Every row gives one point. Any point is a mix of the corners, with weights that add up to 1. It lies inside the corners' shape when no weight is negative. Say inside or outside, and name the corners with a negative weight.
(in the rows, 128 means zero)

Corners:
(1): [ 64 141]
(2): [101 154]
(3): [167 122]
Points:
[161 124] -> inside
[125 125] -> outside (2)
[168 130] -> outside (1)
[165 132] -> outside (1)
[161 124] -> inside
[151 122] -> outside (2)
[ 87 154] -> outside (3)

Corners:
(1): [128 122 138 184  76 188]
(2): [158 119 187 108 134 122]
(3): [175 181 157  61  81 130]
(4): [ 98 138 163 117 185 125]
(5): [115 143 155 150 111  87]
(6): [107 126  84 100 119 175]
(7): [120 135  96 187 135  86]
Points:
[124 132 143 161  97 143] -> inside
[134 138 169 145 124 108] -> outside (6)
[129 129 138 166  91 164] -> inside
[127 133 119 163 132 101] -> inside
[124 131 129 155 117 138] -> inside
[125 129 140 164  97 154] -> inside
[146 131 160 120 125 123] -> inside

Corners:
(1): [145 103 107 102 104 163 128  98  92 128 120 133]
(2): [109  90 129 165 116 137 114 132 110 158 122  66]
(3): [153 143 116 161  83  50 139  92 122 149 156 145]
(4): [111 141 115 100 106 105 131  89 111 113 102  20]
(5): [151 139 199 152  89  95  84 106 132 104 146 134]
(6): [ 92  88 128 112  95  96 136 123 127 105 101 113]
(7): [104 115 149 179  80 147 115 136 190 131 151 143]
(8): [100 134 109 180 125 127  55 116 137 114 230 128]
(9): [ 96 138 104 152 161 126  78 106 126 158 123 112]
(10): [110  98 127 130 169 145 109  96 147 153 169 133]
(11): [193 104 110 168 169 136 128 119 124 108 111 153]
(12): [122 131 128 161 160 153 151 134 102 134 149 152]
(13): [100 111  93  16 109 144 137 210 119 147 184  99]
Points:
[147 145 135 205 118 114  98  82 119 124 142 129] -> outside (6, 10, 13)
[117 114 131 141 127 132 113 116 139 136 154 124] -> inside
[118 121 114 134 115 117 127 117 121 128 128 100] -> outside (5, 10)
[119 123 120 124 115 119 122 105 118 129 128  82] -> inside
[153 120 146 161  95 105 148 100 115 123  77 128] -> outside (8, 10, 13)
[ 65 110 127  84 142 183 108 169 145 144 202 174] -> outside (2, 3, 4, 11)
[123 118 135 146 102 112 119 119 138 126 141 129] -> inside
[124 120 136 147  95 118 130 129 141 117 140 105] -> outside (1, 9, 10)
[119 113 101 133 138 137 118 125 136 131 169 156] -> outside (2, 4, 5)

Corners:
(1): [171 121 125 152 145 137  78 103  90 138  97 103 131 133 118 142 143 100
  84  76]
(2): [104 145 129 161 102 175 117 129  95 156 111 107 115 111 118 106 173  90
 124  88]
(3): [ 81  62 124 121  66  96 158 125 112 163 117 138 132 183  40  91 135 145
  84 153]
(4): [126 131 104 128 152 170 106 113 116 182 138 119 134 129 103 141 151 116
 142 158]
(5): [ 87 175  94 148  99  69 110 125 199 131  89 128  86 179 149 149 126 182
 138  94]
(6): [169 100 120 147 105 200 100 155 128 121 114 122 143 157 128 115 136  91
 115 106]
(7): [115 113 151 125 108 153 192 101  71 170 141 148 173 184  98 127 108 129
 100 138]
(8): [170 139 122 174 118 150 108 119 109 113 140 155 126 121 111 130 169 131
 116 114]
(9): [129  67 150  80  56 141 171  83  83 153 125 124 181 121 107  97 115 163
 112 165]
(10): [ 83 151 112 185  97 100  77 120 133  73  86 112 101 166 139 203  82 186
 123 118]
(11): [131 119 155 139 164 150 116 136 127 124 103 148 151 110  92 121 120 107
 121 104]
(12): [126 138 154 115 105 149  81 105 130 122 115 140 148 134  94 163 180  79
 118 101]
(13): [117 150 118 131 132 150  77 113 116  80 102 124 124 154 128 105 155  87
 109 133]
(14): [100 158  98 119 110 103  97 174 168  76 140  92  90 152 120 177 111 154
 104  88]
(15): [ 83 110 147 160 126  81  83 112 160  87 138 113  96 161 177 173 122 141
 114 104]
(16): [105 181 162 165  95  88  38 127 180 103 131 104 107 178 139 141 101 189
 120 119]
(17): [147 118 168 133 146 141 109 151  66 134  92 127 128 139 124 148 182 127
 121 127]
(18): [132 130 101 136 103 112  88 160  87 144 138 133 146 120 128 119 136  78
 163 111]
(19): [110 108 155  99  72 120 153 113  99 189 114 177 101 141 115 130  94 129
  88 166]
(20): [123 107 156 113  67 103 195 106 123 155 114  96 143 148  77 130 111 103
 108 195]
(21): [124 136 126 139 132 136  92 163  95 148 112 132 192  96 127 136 181 100
  63 137]
Points:
[121 149 147 136 120 104  87 122 131 110 103 129 112 112 138 151 131 122
 111 114] -> outside (3, 4, 6, 7)
[109 134 142 133 101 106 112 121 117 125 113 129 135 141 115 137 137 129
 106 119] -> outside (4, 6)
[124 133 125 141 121 134  88 132 125 122 117 125 125 137 123 139 137 126
 116 112] -> outside (7, 20)
[118 118 139 144 101 120 122 122 107 131 111 131 139 146 125 121 126 126
 112 126] -> outside (4, 12, 14)

Corners:
(1): [153  70 109 139 130 141 103 122 115 170  87 162 170  94 171  51 168 119
 125  93]
(2): [168 151  93 168 126 150 109 165 151 137 152 147 117 104  95 190 156  94
 136 154]
(3): [167 140 121 153 138 163  90 113 116  97 143 140 113 101  75 155 167 143
  95 170]
(4): [115 181 150 139 108 168  72 165 120  94 187 124  95 120  80 161 151 183
 112 186]
(5): [ 97 107 157 149 148  85 169 159 179 134  60 129 156 148 116 103 112 143
 136  93]
(6): [103  93  87 117 136 134 127  96 140 115 109 116 110 152 133  48 102  91
 146 100]
(7): [104 144 121 119  94  98  96 133 147  97 181 159  98  71  61 159 213 152
 137 179]
(8): [141 191 107 154 109 159  90 165 118  43 115 129 141  92 113 136 165 124
 120 161]
(9): [116  97 142 168 142 100 148 111 139 107 138  40 141 117 134 115 146 157
 186  96]
(10): [122 211 109 160 108 103 140 112 127 112 159 106 105 103  96 127 163 167
 117 143]
(11): [125 125 102  90 164 137 147  84 128 180  79  92 168  83 162 103 123 108
 139 141]
(12): [118  98  84 132 144 111 118 129  78 125 106 126 164 129  97 104 135 120
 169 115]
(13): [120 127 134 139 157  96 172  88 126 108  89 115 129 175 177 104 151 147
 163 147]
(14): [163 111  85 129 122 186 207 165 152 105 130 123 119 124  95 141 133 151
 121 132]
(15): [151 104 132  83 211 148 109 122 111 141  97 156 141  94 144  86 146  77
 174  89]
(16): [ 88 141 161 135  94 112 176 123 105 133 111  59 113 150 126 129 181 132
  92 114]
(17): [151 160 118 145  94 107  78 157 134 110 123  72  81  84  83 137 142 178
 125 193]
(18): [173 101  71 103 148 154 130 173 170  79 140  97 128 138 138 164 148 138
  94 108]
(19): [140  93 158 102 107  81 177  86  94 111  98  91 163 125 141  88  86 124
 142 113]
(20): [145 160 153 149  85 117 105  92 146 109 117 113 107 116 110 165 150 182
 162 106]
(21): [107  83 109 122 162 131 153 123  89 117  96 122 109  90 182 130  75 117
 127  93]
Points:
[130 124 124 131 133 123 139 117 118 121 112 118 132 114 127 114 134 130
 140 128] -> outside (18)
[132 129 115 125 126 137 124 113 117 107 125 109 121 113 124 113 149 137
 132 129] -> outside (2, 5)
[127 125 119 129 129 123 131 123 120 112 117 114 129 117 118 116 146 144
 137 134] -> outside (2)
[126 127 123 132 130 117 132 125 133 119 124 117 123 119 114 124 146 141
 135 132] -> outside (8)
[135 111 104 127 167 123 176 108 140 115  84 105 147 133 143 113  97 113
 150  98] -> outside (1, 4, 7, 16, 17)
[133 126 119 134 127 133 143 138 142 116 118 120 127 118 112 131 141 143
 133 128] -> inside

Corners:
(1): [ 78 126 115 140 135 158 141 169 138 132 131 107  69 142 132 127 162 114
 155 108]
(2): [134 126 104 188 123 137 137 198 128  87 149 131 179 104  81 165 116 109
  74  95]
(3): [ 72 140  85 152 154 152  85 155 126 101 209 137 139 137  79 175 144  93
 101 134]
(4): [ 82  80  88 114 119 156 145  91 129 137 125 139 140 133 141 132 150  99
 152 107]
(5): [123 103 124 159 150 103 125  99 158 102 138  83  68 115 167  87 139 118
 154 118]
(6): [ 80  75  79 150 113  96  94 158 148 154 133 102 108 122 186  76 170 114
 199 115]
(7): [119  82 159 111 163 129 120 175 156  93 149 121 152  95  49 171 138 128
  75 138]
(8): [105 132 121 155 130  72 124 114 144 170 162 156 104  84 194 135 167 119
 148 123]
(9): [164 146 192 160 138 131  95  91  83 177 124 123 144  76 155 113 128 143
 137 143]
(10): [168 199 114 100  93 107 127 104 121 131 142  95 125  97 162 110 120 136
 182 137]
(11): [152 150 171 125  77  78 140  77  78 196 114  79 181 128 155  86 144 197
 174 166]
(12): [ 76 112 109 154 121 144 118 155 143 134 129 132 118 107 185  93 172  83
 126 183]
(13): [138 103 127 119 113 181 128 185 136  71 186 150 139 161  95 169 102 133
  88 101]
(14): [161  88 146 138 150 153 132 159 131  78 127 141 141 165  79 197 141  94
  95 144]
(15): [170 196 206  86 125 119 145 124 115 170 151 112 218 156 158  90 125 133
 126 131]
(16): [138 122 104 121 133 129 105 156 113 101 164 150 120 128  82 135 149 114
  68 107]
(17): [184 172 136 119  80 135 127  94 125 213 115 120 195 158 129 117 111 118
 136 134]
(18): [103 140  85 173 141 131 150 153 131 129 102 181  89 121 168  58 130 120
 195 136]
(19): [148 157 141 108 145 131  96 117  98 171 132  85 176 137 156 123 119 180
 113 162]
(20): [116 101 105 131 156 136 148 194  97 102 151 132 135 115  70 190  85  81
  79 144]
(21): [ 86 130 136 128 119 103 103 178 136  62 123 138 114 135  90 173 103 118
 100  91]
Points:
[122 148 123 124 120 137 124 135 113 130 156 151 128 136 123 150 136 107
 127 132] -> outside (2, 5, 6, 7, 19)
[124 135 127 132 128 126 119 139 123 129 145 119 137 123 127 131 126 132
 126 120] -> outside (12, 14)
[128 132 138 143 134 134 110 132 116 132 146 128 139 119 123 138 133 120
 122 133] -> inside
[110 118 100 141 130 123 110 142 132 114 148 131 120 107 123 134 127 111
 121 122] -> outside (1, 11, 14, 15)
[117 135 131 129 117 139 116 148 124 132 144 125 150 125 118 124 136 136
 125 124] -> outside (5, 8, 14, 20)
[123 124 123 129 127 132 123 138 126 134 139 121 141 129 130 131 135 121
 130 131] -> inside
[122 123 127 130 127 133 123 142 126 133 141 128 145 125 121 138 136 118
 121 135] -> outside (5)

Corners:
(1): [117 116  95 135 145 131 124 155 149 114 188 177 124 175 118 151 151 136
  88 162]
(2): [ 95 134 128  48 150 150 177 191 150 117 149 198  91 148 127 119 135 115
 120 126]
(3): [125 127  98  99 132 186  94 163 127  75 150 145 104 152 118 105 110 104
 137 150]
(4): [183 131 172 188  75  93  98 100 111 117 103 104 134 171 190 124  94 175
 130 104]
(5): [137  74 112 109 145 118 121 127 128 141 183 148  81 120 149 127 130 147
 116 157]
(6): [159 126 130 103 120 131 140 106  96 145 158 172 125 127 123 119  59 112
 154 145]
(7): [124 152 134  74 121 168 100 169 113  94 128 126 126 165 166 186 115 101
 151 140]
(8): [108 135  89 168 137 194 166 136 144 119 142 108 157 187 105 115 110 113
 133  91]
(9): [216 176 174  53 119 190 139 108 148 110 118 184 124 198 190  93  46 138
 125 111]
(10): [129 106 139 132 125  79 102 128 135 147 134 118 138 145 158 105 154 109
 116 102]
(11): [131 110 157  99 172 133 107 213 128 104 122  97 116  73 147 166 186 119
 132 129]
(12): [161 129 145  96 158  48 106 145 117 137  79 145  94  97 134 161 174 109
  71 107]
(13): [160 159 119 108  94 144 154 128 114 172 110 136 141 119 163 110 127 115
 165 132]
(14): [169  89 151 159  89 125  72 109 163 108 104 122 179 162 168 152  93 187
  94 100]
(15): [157 129 133 107 132 103  82  75 115  76 123 163 119 132 141 121 134 147
 148 103]
(16): [175 154 143 149 106 109  94 106 138 151  89  78 149 128 123 132 143 171
 180 125]
(17): [104 156 137 134 140 181  84  96 132 113 166 122 111 112 147 126  66 112
 160 115]
(18): [115  95  86 134 196 146 145 112 137 154 129 188  98  86 108 126 144  66
 170 156]
(19): [146 116  88 161 125 115 154 104 165 107 126 147 161 160 118 120 107 108
  79 144]
(20): [100 125 180 180 151 111 113  46 115 154 109 132 120  82 100  72 192  88
 133 141]
(21): [154 139 147 129 113 155 160 121 161 126 172 175  92 147  69  93 141  65
 121 140]
Points:
[154 122 133 122 118 139 119 114 132 118 146 149 120 134 138 113 105 140
 131 142] -> outside (7, 8, 10, 12, 18)
[144 127 136 120 132 132 121 124 130 127 126 139 118 127 135 122 128 115
 133 125] -> outside (1)
[138 128 125 118 133 137 127 126 138 124 140 148 123 138 127 121 128 114
 128 131] -> outside (4)
[149 130 139 133 119 124 123 120 135 128 133 133 131 141 137 121 123 135
 125 118] -> outside (3, 7, 18)
[149 130 133 114 132 131 118 109 126 120 130 154 122 135 139 119 118 122
 139 124] -> inside

Corners:
(1): [163  95 129 128  98 120 113 130 178 106 136 117 149  99 110 147 152 133
 125 157]
(2): [ 70  86 115 108  97 163 125 156 129 129 153 119  94 143 177  95  80 140
 167 150]
(3): [128 193 139 167 170 105 181 134 136 139 141 156 140 118  67 162 163 154
 110  96]
(4): [169 118  84  99 113 102  78  97 161 127 126 115 135  97 144 110 147 124
 140 156]
(5): [153  93  82 140  89 160 132 182  79 127 103  84 131 146 190 111  73  83
 169 138]
(6): [168 123 118  83  94 119  66 142 142 116 114 105 122 138 142 183 133 128
 113 155]
(7): [ 95  90 118 137 162 169 143 201 124 120 114 117 109 110 154 106  92 113
 188 198]
(8): [130 217  73 181 174 108 181 104 123 123 188 177 191 180  58 170 155 187
 104 113]
(9): [ 96 155 146 146 148  99 143 146 137 131 143 169 143  92  68 156 116 156
  80 112]
(10): [104  91  77 138 113 176 116 179 105 126  90 118 132 165 177  79 140 109
 154 157]
(11): [182 101 107  90 134 115 113 103 151 165 110 151 129 100 142 133 134 123
  76 125]
(12): [199 121 120  99 123 108 108  93 126  98  99  82 150 114 127 103 140 129
 102 148]
(13): [ 88  88 123 115  78 145 151 134  70 144  73  95 134 156 139 109 105  98
 174 172]
(14): [ 71  60 137 116 142 137 113 148  97 101 110 120 134 171 151 124  93 120
 181 128]
(15): [125 154 146 198 160 102 175 106 126 110 130 180 125 128  11 120 137 146
 105 134]
(16): [128 154 161 131 180 120 120 135 131 139 158 163 156 127  14 115 139 153
 119 101]
(17): [128 172 110 148 156  89 193 144 129 150 118 175 149 161  91 105 121 162
 116 104]
(18): [137 107  73 113 120 121 144 162 154 101 115  68 108 113 135 110 140  91
 110 156]
(19): [105 121 119 157 163 154  99 145 154 159 140 116 152 183 154  77 138 121
 132 175]
(20): [151 167 126 145 159  96 145 148 152  96 186 211 158 117  91 138 145 106
  86 119]
(21): [ 87 118  90 155 122 209 111 158 159 150  68 110 127 134 167 128  88  89
 162 153]
Points:
[114 124 112 137 131 138 130 150 119 124 119 126 136 144 127 121 116 123
 141 140] -> outside (1, 11)
[138 138 141 133 132  97 144 119 131 131 105 137 137 109  69 139 125 139
 106 115] -> outside (2, 7, 8, 10, 19, 20)
[118 129 108 136 137 126 139 135 132 137 125 139 134 129 119 118 117 123
 134 138] -> outside (1, 6, 10, 12)
[119 127 116 129 147 129 134 136 134 138 127 147 145 135 124 120 127 137
 130 132] -> outside (5, 6, 15, 18)
[136 123 110 128 131 131 125 140 134 124 126 128 135 134 128 123 127 122
 131 147] -> outside (9)
[121 127 121 135 139 128 126 136 138 124 131 137 134 130 110 128 132 132
 124 144] -> outside (5, 17)
[114 120 112 143 135 142 142 154 128 135 116 124 129 138 121 124 118 125
 133 141] -> outside (4, 12, 20)

Corners:
(1): [131  68 170  89 138 117  68 158  88 163  65 167 130 140 157 202 138 145
 127 100]
(2): [121 146 130 110 126 115 152 123  83 146  98 119 112 112 133 151 174 137
 159 156]
(3): [168  79 158 124 163 114 147 166 108 137 132  85 166 100 119 146 128 111
 105 127]
(4): [145 151 170 161 100 154 177  92 202  93 144 168 132 112 165  74 192 119
 165 117]
(5): [135 117 100  97 127 191  89 182 157 186 108 118 104 112 134 152 110 127
  91 138]
(6): [115 155 118 127  90 185 163 134 145 141 106 110 129 140 142 109  92 113
  98 104]
(7): [103 134 104 113 130 109 164  91 142 160 133 157 114 119 102 180 126 100
 132 165]
(8): [ 97 113  82 118 108 186 161 113 120 159 124 107 130 135 160 157 118 110
 184 165]
(9): [131  90  99 159 130 156 115 115  66 118  98 136 150  92 128 183 182 142
  86 124]
(10): [129 142 140  75 116 113 179  82 167  81 163  91 100 102 175  95 152  85
 183 141]
(11): [ 93  68 154  85 139 170 110  86 152 154 156 138  85 120 180  93 174  92
 156 146]
(12): [ 95 179 104 135 151 168 114  95 126 131 155 115 154  91 144  90 125 103
  92 163]
(13): [123 142 109 162  93 144 121  75 162 128 142  92 109  81 118 160 179 134
 164 148]
(14): [137 135 108 144 123 184 121 132 116 110 164 137 130 131 165  92 111 106
 148 106]
(15): [156 143 139  92 146 105 224  66  95 113  91 145  99 104 164  99 141  77
 183 113]
(16): [111 123  81  83 157 109  96 174 127 160  76  72 178 153 138 130 167 110
 110 101]
(17): [152  80 145  83 114  98 140  91 115 163 145 179 150 143 139 124 133 140
 103 114]
(18): [164 106 139 165 178  99 135 127 168 129  98  91 148 152  86 145 125 133
 102 167]
(19): [140 106 139  84 171 166  97 115 117 100 153 141 180 152 119 108 188 127
 135  91]
(20): [176 137 183 159 182 152 134 179 154 171  77 126 106 179 183 175  91 111
  99  90]
(21): [ 68 123  86 126 146 153 171  96  93 120 137 134 158  89 135 110 141 137
 142 109]
Points:
[131 124 132 112 132 128 145 115 112 139 113 131 126 120 141 137 151 123
 141 132] -> inside
[137 122 140 129 140 144 135 128 140 139 115 129 128 132 149 135 138 118
 130 124] -> inside
[136 131 134 128 147 135 126 140 133 135 104 116 144 128 123 150 150 130
 112 125] -> outside (8, 11, 14, 15, 17)
[129 114 130 118 140 137 133 121 124 133 123 128 138 117 138 132 147 120
 124 123] -> outside (8)
[118 126 113 118 141 143 144 133 121 144 106 106 126 125 143 135 117 108
 125 134] -> outside (4, 13, 17, 19)

Corners:
(1): [177  99 187  70 155 180 157 116 139 132 132  65 119 187 122 125  97 155
 133 124]
(2): [ 69 143  94 119 140 102 121 168 108 103 160 103 114 121 102 100 122 144
 138  82]
(3): [123 141  77 143 116 112  92 130 154 151 155 134 149  78 157 133 199 122
  78 144]
(4): [133 114 200  73 124 137 129 143  89 162 138  61 135 186 148 176 123 128
 146 164]
(5): [133 131  78 108 109 106  96  94 156 142  92 180 141  99 102 125 166 119
 105 144]
(6): [126 128 100 148 144 149 157 121 160  97 148 151 160 134 149 142 194  72
 123 170]
(7): [147 124 102 125 121 121 130 137 108  87 152 120  95 100  85 106  94 114
 133 139]
(8): [148  98 203 108 109 156 127 125  92 142 143 116 166 208 157 156  80 115
 116 146]
(9): [192 137 121 162 152 138 104 105 139 168  75 113 149 123 159 163 173 102
 133 135]
(10): [112 128 202 101 106 179 111 104 107 134 113  75 135 185 113 172 126 119
 112 130]
(11): [112 160 104 143 124 157 176 133  73  95 146 143 140 161  92  87  89 152
 119 163]
(12): [116 115  66 158  82 113 143 173  96  84 122 140 138 126  96 103 117 145
 111 168]
(13): [103 157  66 120 111  91 115 169 148  86 139 130 131 101 107 105  77 173
 130 171]
(14): [113 117  51 130  85 142 121 117  90  89 164 123 113 117 101 114 105 112
 147 116]
(15): [144 108 172  84 176 161 158  91 133 146 134  83 125 178 108 193 104 153
  98 112]
(16): [143 159  96 102 131  95 107 108 122 119 138 152 195 140 125 129 194 122
 103 102]
(17): [112 170  58 144  74 133 143 144 118 100 113 178 127 100  75 107 148 122
 119  86]
(18): [ 56 125  85  97 104 147 143 141  68  79 174 125 161  79  86 106  88 155
 146 119]
(19): [105 120  47 121 117 117 110 166  95 125 180 161 147 107  56  83  95 150
 158 143]
(20): [121 129 111 101 146 148 115 116 171 149 157  89 169 108 134 140 145  81
  76 144]
(21): [167 131 109  99 150 189 104 121 141 123 106 133 124 122 138 144 175  79
  94 147]
Points:
[134 127 125 108 137 141 122 136 125 127 139 114 144 138 122 139 133 122
 116 135] -> outside (5, 11, 14)
[121 134  99 127 119 133 131 131 120 111 142 130 138 126 108 119 124 128
 123 133] -> outside (4, 21)
[133 128 133 109 126 151 122 124 124 130 131 110 141 143 123 141 132 115
 114 137] -> inside
[132 126  83 122 133 114 118 139 128 120 132 137 142 108 113 122 146 134
 125 144] -> outside (8, 10, 11, 14, 17, 20)
[121 134  92 136 110 131 120 139 118 116 135 134 134 110 115 122 133 115
 121 143] -> outside (1, 15, 16)
